Each wall is flat, endless, passes through zero and stands at right angles to its row. A trip goes straight from one point to another. Which walls does it cross, in order?

Walls:
(1): 13  -1
(2): 13  -38
Trips:
16  -43 to 43  -114 -> none
-50  61 to -40  -80 -> 2
0  -25 to -27  28 -> 1, 2
31  -58 to -55  5 -> 1, 2
-28  -15 to 12  33 -> 2, 1
14  3 to 83  -27 -> none
-61  -7 to 25  19 -> 1
-41  -7 to -73  -90 -> 2

Walls:
(1): -42  -30  -31  16  2  29  -34  70  39  -2  33
(2): -129  -7  7  56  24  18  25  19  -15  20  21
(3): -49  86  -13  -22  11  -56  4  18  2  -60  17
(4): 23  19  33  -55  7  13  -47  -41  -28  -21  9
Trips:
-12  -36  20  5  22  -9  -23  77  -40  12  -68 to 25  1  41  -2  -1  -30  -52  -26  -20  8  4 -> 4, 2, 1
16  5  -28  -24  -16  23  104  45  -43  38  18 to -24  -34  -22  24  -8  -53  94  -6  7  -51  -96 -> 3
11  -41  47  78  28  -56  -35  -21  -15  -58  -13 to -9  54  67  8  23  22  41  6  52  22  33 -> 3, 4
-23  10  61  -15  -58  6  -23  40  -21  40  6 to 48  8  12  5  14  -57  -29  -100  -65  -6  -28 -> 1, 2
-64  -97  -8  -29  41  20  16  45  -110  53  68 to 49  58  74  27  31  -30  32  16  28  100  -11 -> 1, 2
-65  -17  8  -44  38  15  4  -17  -31  -40  55 to -10  -15  -43  -16  -42  6  42  -56  5  -42  -19 -> 1, 2, 4
-38  62  35  -77  51  -83  -59  -18  17  -21  77 to -46  -67  -26  -26  10  34  32  8  -58  5  0 -> 2, 1, 3, 4
7  42  -8  -41  11  23  -34  -67  -9  10  -7 to -48  -16  27  -60  15  63  -1  96  -66  -8  -13 -> 2, 1
72  -42  46  -14  -25  9  -83  25  -14  -35  66 to -45  -20  35  17  21  -27  2  18  -27  58  -1 -> 2, 4
-73  -63  37  24  -11  -20  -30  55  12  -12  -47 to -49  -47  58  -62  16  13  -33  93  -34  5  -37 -> 4
3  -6  27  -14  -62  -24  -8  4  -18  1  23 to 30  -18  -9  -55  -22  -78  -84  -7  -1  -19  28 -> none

Walls:
(1): 43  2  -36  -2  48  0  -18  41  13  79  41  9  -19  4  90  14  56  52  -67  -8  -43  43  -17  18  -25  9  31  -7  -20  17  -95  -3
(2): 71  40  28  -41  17  38  31  49  -24  36  -51  24  22  -9  -62  23  12  -7  68  -24  -3  28  -8  -20  -9  -23  -98  5  53  43  -72  63
(3): -11  24  15  47  50  -1  22  41  -18  57  31  45  -19  -41  7  -56  -46  -5  -81  24  19  -13  47  60  27  4  -30  -85  -27  15  -16  -21
(4): -26  5  27  46  43  47  1  -46  -8  40  62  19  36  -16  -13  -27  19  15  -54  26  21  -20  -8  -25  -69  -7  13  -64  -27  -51  33  44
Trips:
40  40  26  -5  -29  -33  52  80  -15  -9  -41  -75  -65  39  50  -39  -25  -84  16  -55  -2  -2  -40  109  15  -29  73  5  4  -12  -7  -65 to 80  -23  -5  19  2  17  94  -8  -34  -3  4  2  -9  24  45  -63  -11  45  -21  -19  22  -70  61  43  -26  -3  -11  22  -67  66  -11  -33 -> none
57  36  -41  31  38  30  2  -22  -37  -50  11  -70  17  74  29  40  31  -23  2  9  -28  5  -1  4  -1  46  -25  44  2  42  8  41 to -59  -3  -69  70  21  -40  18  0  63  -24  -54  57  14  -15  -52  10  -39  -45  34  -20  92  -13  20  15  -85  -52  15  12  39  -6  -23  91 -> 1, 4
-56  22  79  6  19  13  69  21  -95  23  28  -16  11  16  -32  43  0  -85  -71  27  55  16  -2  -3  1  14  -124  -6  36  63  19  8 to -91  58  24  -37  -65  -18  19  55  18  1  -25  -67  53  72  -44  13  -16  3  93  42  5  -11  35  -18  -40  -11  15  89  -49  -15  -30  -16 -> 4, 3
58  30  -36  3  -28  86  -7  66  39  -23  -93  -52  113  48  7  18  5  0  16  28  -38  6  -47  14  -22  -49  -1  10  -15  -37  -4  0 to 40  26  41  -14  -37  -68  -24  49  -3  -53  12  46  25  -37  4  -5  -16  19  -23  52  -32  42  42  -28  28  10  42  -41  -46  -148  50  -3 -> 1, 4, 2, 3
12  -69  7  -48  87  68  -68  3  9  -82  37  -4  60  -5  -69  -15  9  121  49  -45  35  -51  -29  73  -5  -56  -8  8  40  -20  32  27 to 64  -39  63  -27  -35  -51  28  32  -72  42  -30  -21  -3  26  -57  27  -73  -50  4  -58  69  -50  -37  -5  59  -34  -28  53  2  -37  7  -3 -> 4
2  16  -63  6  -35  -21  -10  -18  56  57  -7  14  -46  -1  -56  83  16  65  45  36  -1  63  4  -9  29  -22  1  -30  -46  33  -9  -23 to -92  11  -29  14  -17  -66  24  -14  -27  -23  25  -7  -31  -27  -12  35  35  7  50  -44  21  -100  -18  -30  -1  42  21  65  -52  26  41  -51 -> 2, 1
-5  17  -5  -39  -79  -15  -32  -9  14  -35  -25  -30  9  -43  4  99  -81  -9  -16  74  -60  43  -55  -29  -24  -2  12  111  5  5  14  -74 to -34  14  17  0  -55  -90  -45  -14  6  19  -20  59  76  -18  21  6  17  0  50  63  -10  30  6  26  -7  67  11  23  -76  12  -24  28 -> 1
-57  -19  62  24  1  -31  -7  5  6  10  -32  20  -77  -9  25  -55  60  -28  -86  -4  32  -11  -54  -1  47  -20  -27  -13  -45  61  -8  70 to -14  5  25  46  -81  91  -10  -53  35  4  -53  6  -44  -4  -13  10  -27  -19  -69  -26  -35  87  59  13  13  -37  -93  -73  54  -78  -5  -38 -> 1, 2
